Rows are points. The points of each table are mixes of a few directions, plus a little noise. How many directions does each table use, and how many do they share? Where both have some left over, give the other angles between the two spaces (their principal angles), to ten degrees, smallest first.

First (7 x 3):
-31; -88; 25
6; 16; -5
-8; -23; 7
20; 55; -16
10; 28; -8
20; 58; -16
-16; -46; 13
Second (7 x 3):
-70; 1; -17
18; 22; 27
12; 36; 39
12; 8; 11
51; -39; -25
35; -38; -28
-58; 8; -7
Directions: first 1, second 2, shared 0; angles 60

First (5 x 4):
0; 5; -43; 44
64; 19; 27; -59
-4; -26; 6; -22
-28; -12; 32; -18
-31; 14; -21; 54
Second (7 x 4):
-49; -6; 9; 24
-34; -33; 42; -38
8; -32; 39; -68
43; -3; 2; -36
15; 28; -34; 42
10; 24; -29; 38
7; 23; -28; 39
Directions: first 3, second 2, shared 2

First (8 x 6):
-2; 14; 12; -15; 14; 5
22; 18; 35; 16; 64; 41
7; -28; -17; 17; -31; -4
-36; 10; -36; 9; -13; -47
-22; -3; -24; -13; -35; -33
9; -50; -23; -16; -87; -12
-9; 18; 13; -40; -1; -3
31; 20; 38; 42; 89; 52
Second (7 x 6):
31; -18; 49; -95; -52; 41
-11; 6; -16; 32; 18; -14
-14; 8; -22; 44; 24; -19
2; -1; 3; -5; -3; 2
-1; 1; -1; 3; 2; -1
-27; 15; -41; 81; 44; -35
20; -11; 30; -60; -33; 26
Directions: first 3, second 1, shared 1

First (7 x 6):
-12; 32; -4; 20; 21; -9
-9; 12; -7; -10; 6; 11
-50; 47; -18; -3; 17; 34
39; -72; 26; 16; -42; -26
20; -5; -9; -51; 5; 15
22; -20; 12; 17; -7; -25
-10; 6; 0; 11; 0; 0
Second (9 x 6):
31; -26; -29; -95; 47; -38
-11; 9; 10; 32; -16; 13
-10; 8; 9; 30; -15; 12
-11; 9; 10; 33; -16; 13
-2; 2; 2; 7; -4; 3
23; -20; -22; -72; 36; -29
-7; 6; 7; 22; -11; 9
-11; 9; 10; 32; -16; 13
-3; 3; 3; 10; -5; 4
Directions: first 3, second 1, shared 0; angles 30

First (8 x 8):
25; -55; 56; 9; 17; 32; 4; 0
-35; -4; -10; -36; 27; -18; 27; 10
-24; 49; 15; -6; 67; -14; 7; 16
25; -22; 10; 6; -19; 8; 7; 28
28; -27; -38; -1; -81; -6; 8; 32
-4; 68; 39; 37; 71; 11; -36; -34
-24; -34; -46; -38; -42; -18; 22; -2
10; 23; -25; 29; -41; 5; -41; -52
Second (9 x 8):
47; 13; 23; -12; 2; 41; 8; 50
-19; -82; -31; 1; 4; -36; -16; -65
86; -65; 5; -8; 5; 0; -3; 2
-38; 39; -13; 20; -5; -43; -1; -25
-19; -38; 37; 4; -3; 1; 10; -55
-23; 90; 23; 14; -8; 1; 15; 23
0; -27; -13; 1; 1; -15; -6; -20
34; 37; -3; -14; 3; 40; 1; 74
-68; 33; -28; -4; 1; 10; -8; 14
Directions: first 4, second 4, shared 1; angles 30, 60, 70

First (8 x 9):
19; 1; -28; -6; 12; -32; -5; -25; -22
-4; 34; -46; 7; 24; -68; 12; -56; -53
-43; -24; 31; -3; -38; 63; -26; 20; 38
-37; 22; 22; 17; -4; 11; 19; 8; 4
39; -6; 34; 2; 13; 20; 24; 55; 28
-33; 7; 51; 14; -14; 49; 18; 44; 34
32; -34; -34; -24; -6; -10; -38; -22; -6
27; 0; -30; -7; 14; -34; -4; -23; -22
Second (9 x 9):
-3; 0; 13; 8; 27; -34; 11; 1; 16
8; -8; -19; -19; -40; 43; -22; -11; -38
-8; 12; 25; 48; 37; -61; 21; -36; -6
4; 1; -24; -11; -53; 65; -20; -5; -33
0; 2; -11; -15; -17; 36; -3; 28; 20
3; -8; 3; -11; 9; -13; -2; 1; 0
-3; -8; 33; 7; 74; -95; 24; 3; 38
-20; 43; 0; 59; -14; 36; 24; 11; 34
19; -35; -19; -66; -24; 24; -33; 8; -30
Directions: first 3, second 3, shared 0; angles 40, 40, 60
